Every row gives one point. Examples show where two turns around zero, p and q, send a point. Write where each new point lands after one turn and then the other. Backwards means that the second turn is done in reverse. Each puzzle has new turns, and all numbers are rounded.

Turn p:
[-0.27 -0.27 -0.08] -> [-0.32 -0.21 -0.09]
[ 0.18  0.23 -0.50] -> [ 0.27  0.13 -0.49]
[-0.02  0.39 -0.29] -> [ 0.10  0.35 -0.32]
[-0.27 -0.24  0.25] -> [-0.34 -0.15  0.24]
[0.14 0.30 0.47] -> [0.17 0.31 0.46]
[ 0.24 -0.40  0.17] -> [ 0.12 -0.42  0.23]
Turn q:
[-0.60 -0.04  0.10] -> [-0.59  0.15  0.06]
[ 0.25 -0.23 -0.42] -> [ 0.18 -0.51  0.00]
[ 0.28 -0.06  0.42] -> [0.31 0.30 0.27]
[ 0.13  0.51 -0.01] -> [ 0.18  0.22 -0.45]
[-0.06 -0.18 -0.10] -> [-0.09 -0.17  0.11]
Where do these land?
p, then q: [ 0.16 -0.15 -0.26] -> [ 0.10 -0.32  0.08]
q, then p: [0.18 0.68 0.02] -> [ 0.36  0.19 -0.57]
q, then p: [ 0.05  0.35 -0.23] -> [ 0.08 -0.09 -0.40]
q, then p: [-0.29 -0.44  0.02] -> [-0.39 -0.04  0.36]
q, then p: [-0.05  0.10  0.13] -> [ 0.02  0.17 -0.04]
q, then p backwards: [-0.05 -0.54  0.32] -> [-0.01 -0.04  0.63]

Turn p:
[-0.37 -0.06 -0.27 -0.45  0.33 -0.39] -> [-0.42  0.50  0.18  0.14  0.29 -0.34]
[-0.33 -0.09 -0.05 -0.43  0.04  0.13] -> [-0.42  0.24 -0.13 -0.22  0.15 -0.04]
[ 0.53 -0.14 -0.21  0.06  0.31  0.24] -> [ 0.27 -0.31 -0.32  0.23  0.41 -0.09]
[0.26 0.14 0.45 0.22 0.09 0.19] -> [ 0.49 -0.16  0.04 -0.27  0.05  0.21]
[ 0.17 -0.33 -0.19  0.49  0.26 -0.05] -> [ 0.08 -0.45  0.24  0.39  0.24  0.04]
[-0.25  0.47 -0.01  0.11 -0.48  0.24] -> [-0.04  0.20 -0.21 -0.05 -0.54  0.45]
[-0.02  0.01  0.29  0.00 -0.55 -0.37] -> [ 0.05 -0.01  0.22 -0.23 -0.60 -0.24]
Turn q:
[-0.43  0.00  0.06  0.35  0.54  0.44] -> [-0.70  0.12  0.03 -0.33  0.05  0.42]
[ 0.67  0.16 -0.30 -0.38 -0.42 -0.13] -> [ 0.82  0.24 -0.20  0.17 -0.21 -0.24]
[ 0.22 -0.17  0.36  0.29  0.08  0.14] -> [ 0.00  0.04  0.51 -0.04 -0.02  0.24]
[ 0.14 -0.35 -0.19  0.10  0.39  0.07] -> [ 0.01 -0.13 -0.08 -0.02 -0.14  0.55]
[-0.72  0.00 -0.02  0.21 -0.06 -0.16] -> [-0.65 -0.23 -0.12  0.19  0.14 -0.22]
[-0.08 -0.12  0.11 -0.29 -0.01  0.10] -> [ 0.05 -0.20 -0.01 -0.25 -0.10 -0.11]
[-0.30  0.17 -0.17  0.00 -0.38 -0.07] -> [-0.19  0.05 -0.18  0.21 -0.06 -0.42]
[ 0.49  0.31  0.14 -0.27 -0.14 -0.39] -> [ 0.65  0.11  0.03  0.08  0.34 -0.21]
Where do these land?
p, then q: [ 0.41  0.35 -0.11 -0.35 -0.03  0.38] -> [ 0.24  0.31 -0.56  0.19 -0.17  0.19]
p, then q backwards: [-0.38 -0.70 -0.06 -0.25  0.40  0.04] -> [-0.65  0.24  0.52  0.21  0.21 -0.15]
q, then p: [ 0.49  0.20 -0.35 -0.10 -0.42  0.36] -> [ 0.44  0.17 -0.30  0.21 -0.59 -0.10]
p, then q: [-0.12  0.25  0.29  0.14 -0.20 -0.50] -> [ 0.27  0.13  0.40  0.01  0.15 -0.44]
q, then p backwards: [-0.02 -0.28  0.20  0.02  0.04  0.13] -> [-0.14 -0.15  0.19  0.20 -0.13 -0.02]
q, then p: [-0.01  0.01 -0.01  0.36 -0.04  0.42] -> [-0.03  0.24 -0.02 -0.25 -0.30  0.31]
p, then q: [-0.45  0.10  0.05  0.09 -0.09 -0.11] -> [-0.21  0.11  0.18 -0.21  0.03 -0.34]
q, then p: [ 0.08  0.08  0.00  0.09  0.35 -0.72] -> [ 0.14 -0.32  0.06  0.27  0.65  0.21]

Turn p:
[ 0.09  0.17 -0.15 -0.02 -0.23  0.49 -0.64  0.37 -0.47] -> [-0.08 -0.37 -0.62 -0.02 -0.24  0.34 -0.01  0.32 -0.56]
[-0.46 -0.08  0.43 -0.25 -0.25 -0.31  0.31  0.28 -0.10] -> [-0.20 -0.30  0.48 -0.05 -0.12 -0.29  0.30 -0.46 -0.23]
[ 0.12  0.13  0.37 -0.08  0.52 -0.04  0.31 -0.48  0.48] -> [ 0.16  0.77  0.50 -0.11  0.01  0.14 -0.03 -0.12  0.29]
[ 0.34 -0.25 -0.33  0.10  0.20 -0.41 -0.49  0.10 -0.27] -> [ 0.23 -0.16 -0.54 -0.47  0.27 -0.25 -0.32  0.08 -0.01]
[ 0.11  0.10 -0.28 -0.17  0.30  0.11  0.38  0.35 -0.34] -> [-0.42  0.28 -0.42  0.04 -0.02 -0.30  0.29 -0.05 -0.06]
[ 0.14  0.26  0.27  0.27 -0.26  0.21 -0.30  0.30  0.48] -> [ 0.21 -0.14  0.31 -0.02 -0.40  0.11  0.00  0.64 -0.12]
[-0.48  0.22  0.08  0.18  0.24  0.18  0.33 -0.07  0.39] -> [-0.28  0.36  0.54  0.39  0.04 -0.03 -0.12  0.10 -0.05]
[-0.13 -0.63 -0.02  0.20 -0.31 -0.13  0.12 -0.07 -0.34] -> [ 0.12 -0.50 -0.05  0.09  0.56 -0.07  0.25 -0.23  0.05]
[ 0.15  0.00 -0.33 -0.44  0.13  0.10  0.09 -0.38  0.22] -> [-0.23  0.25 -0.14 -0.06 -0.07  0.29 -0.17 -0.17  0.52]
[ 0.13  0.09 -0.04  0.21 -0.33 -0.19 -0.11 -0.39 -0.05] -> [ 0.47 -0.18 -0.07  0.21 -0.04  0.05 -0.18 -0.11  0.18]
Turn q:
[-0.17  0.22 -0.43  0.38 -0.09  0.23  0.60 -0.03 -0.15] -> [-0.19  0.10 -0.02  0.55 -0.16 -0.47  0.40 -0.09 -0.31]
[ 0.03  0.35  0.34  0.27  0.08  0.25 -0.06  0.01  0.09] -> [-0.29  0.17 -0.02  0.24 -0.23  0.38 -0.15  0.02 -0.08]
[ 0.19 -0.35  0.29 -0.43 -0.11 -0.10 -0.37  0.30  0.06] -> [ 0.24 -0.19 -0.01 -0.53 -0.07  0.13 -0.31  0.28  0.33]
[-0.24 -0.19  0.51  0.25 -0.39  0.16 -0.21  0.02 -0.18] -> [-0.17 -0.37  0.24  0.31  0.01  0.20 -0.34  0.41  0.17]
[ 0.48 -0.30 -0.44  0.35 -0.34 -0.34  0.16  0.06  0.00] -> [ 0.71 -0.30 -0.07  0.25 -0.21 -0.31  0.02 -0.27 -0.12]
[-0.32  0.49 -0.40 -0.28  0.43 -0.03 -0.23 -0.53 -0.27] -> [-0.44  0.20 -0.16 -0.25  0.69  0.02  0.18 -0.31 -0.50]
[ 0.09  0.11  0.02 -0.35  0.10  0.54  0.06  0.15  0.07] -> [-0.33  0.06 -0.08 -0.36 -0.36  0.06  0.23  0.21 -0.08]
[ 0.22 -0.32 -0.12 -0.33  0.38  0.11  0.30  0.06 -0.46] -> [ 0.32  0.22  0.06 -0.31  0.08 -0.16  0.41  0.46 -0.27]
[-0.30  0.48  0.18 -0.28  0.26  0.06 -0.28  0.27 -0.08] -> [-0.49  0.35 -0.30 -0.25  0.15  0.08 -0.30  0.16  0.01]
[-0.07 -0.45  0.04  0.08  0.05 -0.42 -0.39 -0.03  0.43] -> [ 0.36 -0.21 -0.09 -0.06  0.28  0.24 -0.09 -0.24  0.59]
[ 0.09 -0.03  0.01  0.33 -0.38 -0.44  0.42 -0.27  0.48] -> [ 0.27 -0.02  0.44  0.40 -0.19 -0.17 -0.06 -0.61  0.26]
Where do these land?
p, then q backwards: [-0.17  0.23  0.03 -0.21 -0.15  0.12 -0.25  0.32  0.43] -> [ 0.12  0.08  0.40 -0.18 -0.34  0.43  0.03  0.07 -0.05]
q, then p: [-0.20 -0.09 -0.01  0.64  0.56  0.11  0.05 -0.18 -0.24] -> [-0.04  0.46 -0.17  0.50  0.23 -0.27  0.19  0.42 -0.20]
p, then q: [ 0.02 -0.14  0.03  0.39  0.61 -0.53  0.08 -0.07 -0.15] -> [ 0.24  0.54 -0.15 -0.30  0.35  0.21 -0.27 -0.28 -0.28]
q, then p backwards: [ 0.38 -0.01  0.12 -0.53 -0.13  0.15 -0.02  0.34  0.36] -> [ 0.39  0.19  0.09 -0.51 -0.01 -0.28 -0.28  0.17  0.29]
q, then p backwards: [ 0.26 -0.11 -0.04  0.07 -0.52  0.30  0.13  0.43  0.22] -> [ 0.17  0.46 -0.13 -0.16 -0.52 -0.21 -0.07  0.26  0.15]
q, then p: [-0.17 -0.37 -0.11 -0.40 -0.29  0.28 -0.07  0.20 -0.01] -> [-0.34 -0.30  0.25 -0.38  0.07 -0.21  0.13 -0.11  0.23]
p, then q: [ 0.08 -0.12  0.49 -0.29 -0.43  0.22  0.06 -0.14  0.26] -> [-0.14 -0.12  0.52  0.00 -0.50  0.10  0.19  0.22  0.12]
q, then p: [ 0.03  0.35 -0.03  0.13  0.21 -0.22 -0.33 -0.30 -0.73] -> [-0.03  0.33 -0.61 -0.10  0.26  0.00 -0.10 -0.06 -0.62]
p, then q backwards: [-0.36  0.41 -0.19  0.12  0.30 -0.17  0.38 -0.05 -0.51] -> [-0.16  0.64 -0.38  0.35 -0.03 -0.27  0.31  0.03 -0.08]
q, then p: [ 0.04 -0.11  0.07 -0.25 -0.61 -0.19 -0.17  0.06  0.34] -> [ 0.16 -0.33  0.29 -0.44  0.09  0.33 -0.17 -0.08  0.26]
q, then p: [ 0.10 -0.05 -0.34  0.33  0.44 -0.07  0.12 -0.60  0.03] -> [ 0.19  0.62 -0.18  0.42  0.25  0.03  0.30 -0.16  0.07]

Turn p:
[-0.57  0.28  0.30 -0.47 -0.50  0.16  0.26 -0.18 -0.11  0.04 -0.20  0.07] -> [ 0.12 -0.07  0.31 -0.31 -0.14  0.20  0.47  0.45 -0.21  0.04  0.60 -0.24]
[ 0.89  0.23  0.25  0.01  0.04 -0.16  0.08 -0.01 -0.15  0.32  0.09  0.02] -> [ 0.27 -0.08 -0.47  0.05  0.37 -0.45  0.30 -0.02  0.34  0.08 -0.12  0.44]
[-0.97  0.20  0.37 -0.02  0.23 -0.08 -0.11 -0.09 -0.44 -0.04 -0.50 -0.35] -> [ 0.30  0.27  0.64 -0.20  0.11  0.19  0.00  0.36 -0.97  0.04  0.01 -0.16]
[ 0.00  0.38 -0.35 -0.01 -0.08  0.03  0.00  0.41  0.42  0.02  0.04 -0.19] -> [-0.13 -0.34 -0.10 -0.24 -0.37  0.08 -0.14  0.28  0.19  0.18 -0.39  0.00]
[ 0.12 -0.66 -0.16  0.14  0.13  0.20  0.04  0.43 -0.29 -0.12 -0.14  0.25] -> [-0.07 -0.21  0.20  0.49  0.17  0.20 -0.49 -0.23  0.10 -0.30  0.18  0.31]
[ 0.31  0.35 -0.47 -0.24  0.14 -0.16 -0.39  0.02  0.09  0.19 -0.46  0.01] -> [ 0.34 -0.25 -0.35 -0.44 -0.07  0.36  0.07 -0.21 -0.04 -0.07 -0.44  0.27]
[ 0.06  0.24  0.02  0.75 -0.37  0.18 -0.16  0.33 -0.16  0.04  0.21  0.14] -> [ 0.42 -0.16  0.14  0.65 -0.31 -0.22 -0.05  0.17  0.28  0.11 -0.27 -0.19]
[-0.21  0.22  0.45 -0.10  0.33  0.37  0.18 -0.24  0.21 -0.09  0.24  0.08] -> [-0.05  0.52  0.05 -0.22  0.27 -0.03 -0.09  0.40  0.21  0.15  0.18 -0.31]
[ 0.09 -0.17 -0.45  0.19  0.19  0.07 -0.17 -0.09 -0.21 -0.22  0.17 -0.36] -> [-0.19  0.03 -0.40  0.33 -0.04  0.10 -0.27 -0.12 -0.32 -0.11 -0.26 -0.10]
[ 0.36 -0.41  0.67  0.01 -0.22  0.19  0.23 -0.45  0.61  0.22  0.30 -0.10] -> [-0.42  0.07  0.00 -0.02  0.56 -0.39  0.32 -0.26  0.52  0.53  0.33 -0.37]
[ 0.10 -0.10 -0.19 -0.08  0.43 -0.18  0.47 -0.27  0.10  0.06 -0.28  0.08] -> [-0.38  0.29  0.03 -0.16  0.28  0.25  0.24 -0.06  0.04 -0.24 -0.19  0.35]
[-0.04 -0.10  0.06  0.36 -0.19 -0.17  0.22  0.00  0.27 -0.75 -0.34 -0.36] -> [-0.42 -0.34  0.33  0.02  0.16 -0.24  0.05  0.05 -0.16 -0.48 -0.38 -0.50]
[-0.35 -0.21 -0.37 -0.16 -0.12 -0.34 -0.31  0.08 -0.23  0.11  0.50 -0.19] -> [-0.13  0.06 -0.19  0.11 -0.64 -0.10 -0.21 -0.27 -0.48  0.20  0.19  0.11]
[ 0.20  0.06 -0.19 -0.25  0.31  0.06 -0.34  0.21  0.29 -0.04  0.50  0.51] -> [ 0.11  0.25 -0.34 -0.27 -0.32 -0.01 -0.52 -0.19  0.55  0.00  0.09  0.11]
[ 0.03 -0.30  0.05 -0.14 -0.31 -0.18  0.00 -0.13 -0.41  0.25 -0.13  0.40] -> [ 0.25 -0.03  0.12  0.20 -0.05  0.06  0.32 -0.34 -0.04 -0.14  0.47  0.29]
Turn q:
[-0.58  0.06 -0.15  0.22  0.25 -0.34 -0.07  0.44  0.29  0.02  0.33  0.05] -> [-0.20  0.09 -0.08  0.52  0.46  0.02 -0.11 -0.10 -0.17  0.02  0.63 -0.03]
[-0.09 -0.41  0.19  0.10  0.37  0.13 -0.12  0.14  0.22 -0.09  0.30  0.31] -> [ 0.26 -0.18  0.03  0.58  0.32 -0.02 -0.01  0.10 -0.12  0.19 -0.11  0.21]
[ 0.48  0.29  0.00 -0.26  0.16 -0.32 -0.09  0.21 -0.26  0.39  0.20 -0.31] -> [ 0.44  0.09 -0.19 -0.19 -0.16 -0.05 -0.18 -0.44  0.33  0.08  0.19 -0.49]
[ 0.14 -0.27  0.37  0.14 -0.49  0.27  0.20 -0.17 -0.41 -0.34  0.13  0.36] -> [ 0.21 -0.12  0.44  0.00 -0.40 -0.23  0.17  0.59 -0.34 -0.09 -0.30 -0.03]
[ 0.05  0.21 -0.20 -0.33 -0.59  0.16  0.25 -0.14  0.55  0.35 -0.40 -0.15] -> [-0.50 -0.13 -0.12 -0.43 -0.16  0.49  0.33  0.24  0.60  0.00  0.06 -0.04]
[-0.23  0.18 -0.38 -0.15  0.16 -0.34 -0.28 -0.25  0.36 -0.02  0.42 -0.48] -> [-0.39 -0.13 -0.07  0.15  0.09  0.23 -0.74 -0.38  0.21  0.00  0.27 -0.04]
[-0.22  0.05 -0.23 -0.33  0.00 -0.07 -0.09 -0.09 -0.14  0.58 -0.10 -0.29] -> [-0.19  0.27 -0.51 -0.07 -0.27  0.32 -0.10 -0.19  0.10  0.18  0.05 -0.20]
[ 0.23  0.51  0.23 -0.29  0.04  0.22 -0.27 -0.08 -0.38 -0.06 -0.02 -0.03] -> [ 0.21  0.44  0.31 -0.28 -0.29 -0.21 -0.12 -0.19  0.23  0.26 -0.14  0.01]
[-0.29 -0.29 -0.28  0.03  0.42 -0.37 -0.01  0.13  0.13 -0.47  0.16  0.52] -> [ 0.16 -0.22 -0.15  0.40  0.26 -0.22 -0.20  0.07 -0.31 -0.14  0.43  0.63]
[ 0.35 -0.30  0.33  0.11 -0.40  0.45  0.13  0.20 -0.30 -0.23 -0.64 -0.20] -> [ 0.08 -0.06  0.08 -0.69  0.11 -0.22  0.45  0.41 -0.24  0.14 -0.55 -0.19]
[ 0.28  0.15  0.26  0.01 -0.15  0.48  0.63 -0.19 -0.21  0.02 -0.45 -0.39] -> [ 0.13  0.18  0.26 -0.70 -0.05  0.44  0.35  0.08 -0.08 -0.22 -0.49 -0.18]
[-0.10 -0.38  0.45  0.54  0.16 -0.25 -0.09 -0.09 -0.02 -0.34 -0.11  0.58] -> [ 0.07 -0.38  0.25  0.43  0.04 -0.45  0.40 -0.06 -0.56 -0.04 -0.08  0.35]
[-0.02  0.20 -0.59  0.19  0.08 -0.01 -0.21 -0.10  0.18  0.18  0.19  0.04] -> [-0.28  0.15 -0.24  0.27  0.08 -0.09 -0.26 -0.11  0.37 -0.35  0.06  0.03]
Where do these land?
p, then q: [-0.58 -0.20 -0.35  0.42 -0.09 -0.14  0.07  0.16 -0.24  0.04 -0.01 -0.38] -> [-0.22  0.31  0.11 -0.03 -0.22 -0.32  0.37  0.14 -0.53  0.04 -0.24 -0.36]
q, then p: [ 0.09 -0.35 -0.22 -0.07  0.22 -0.07  0.20 -0.20 -0.06 -0.12 -0.03  0.14] -> [ 0.10 -0.13 -0.10  0.18 -0.01  0.17 -0.14 -0.23  0.14 -0.39  0.07  0.04]
q, then p: [ 0.15  0.30  0.17  0.00 -0.19 -0.22  0.18 -0.42  0.24  0.31  0.10  0.37] -> [-0.33 -0.12  0.24  0.20  0.01 -0.15  0.28  0.03  0.34  0.00  0.21 -0.50]
q, then p: [-0.20 -0.25 -0.30 -0.25  0.00 -0.11 -0.20  0.13  0.25 -0.09 -0.05 -0.57] -> [ 0.04  0.17 -0.16 -0.10 -0.16  0.46 -0.43 -0.23 -0.28  0.33  0.04  0.06]
q, then p backwards: [ 0.14 -0.05 -0.21  0.43 -0.14  0.01 -0.49 -0.07 -0.12  0.05  0.03  0.29] -> [ 0.30  0.01  0.07  0.38 -0.09 -0.30  0.17  0.08 -0.03 -0.28  0.39 -0.12]
q, then p: [ 0.08 -0.07  1.26 -0.15 -0.06 -0.17 -0.28 -0.02 -0.16  0.10  0.08  0.26] -> [ 0.02 -0.12  0.18  0.46  0.48 -0.37  0.83 -0.09  0.03  0.55  0.24  0.39]
p, then q backwards: [ 0.11  0.01 -0.03 -0.07 -0.13 -0.07 -0.10  0.32  0.02  0.23 -0.17  0.52] -> [ 0.35  0.22  0.06 -0.33  0.17 -0.11  0.14 -0.19  0.20 -0.11  0.07  0.26]
q, then p: [-0.41 -0.21  0.31 -0.41  0.14  1.16  0.38 -0.01  0.19 -0.38  0.13 -0.56] -> [ 0.86 -0.16  0.19 -0.23  0.68  0.54 -0.55  0.58  0.19  0.37  0.03  0.28]
p, then q backwards: [ 0.11  0.09  0.09  0.23 -0.22 -0.26 -0.09  0.20 -0.03 -0.32  0.27  0.40] -> [ 0.43  0.25 -0.15  0.15 -0.11 -0.15 -0.16 -0.14 -0.22  0.03  0.25  0.31]
p, then q: [ 0.14  0.71 -0.12 -0.46 -0.05 -0.21 -0.27 -0.20 -0.31  0.14 -0.08  0.37] -> [ 0.46 -0.13 -0.02 -0.45 -0.20 -0.05 -0.14  0.45  0.57 -0.33  0.15  0.11]
q, then p: [ 0.14  0.36 -0.26  0.13  0.57 -0.04  0.04  0.05  0.25  0.13  0.11  0.35] -> [-0.10  0.43 -0.13 -0.05  0.03 -0.09  0.07 -0.10  0.49 -0.29 -0.35 -0.31]
q, then p: [ 0.13 -0.20 -0.19 -0.24  0.00  0.27  0.12  0.23 -0.23  0.20  0.20 -0.76] -> [ 0.13 -0.37 -0.50 -0.24  0.21  0.35 -0.33  0.09 -0.33  0.29 -0.25 -0.03]
p, then q: [ 0.11 -0.14 -0.16  0.43 -0.06 -0.15  0.42 -0.17  0.19 -0.29 -0.59 -0.43] -> [-0.04  0.09 -0.03 -0.27  0.31  0.24  0.26 -0.07 -0.82  0.05 -0.17  0.34]
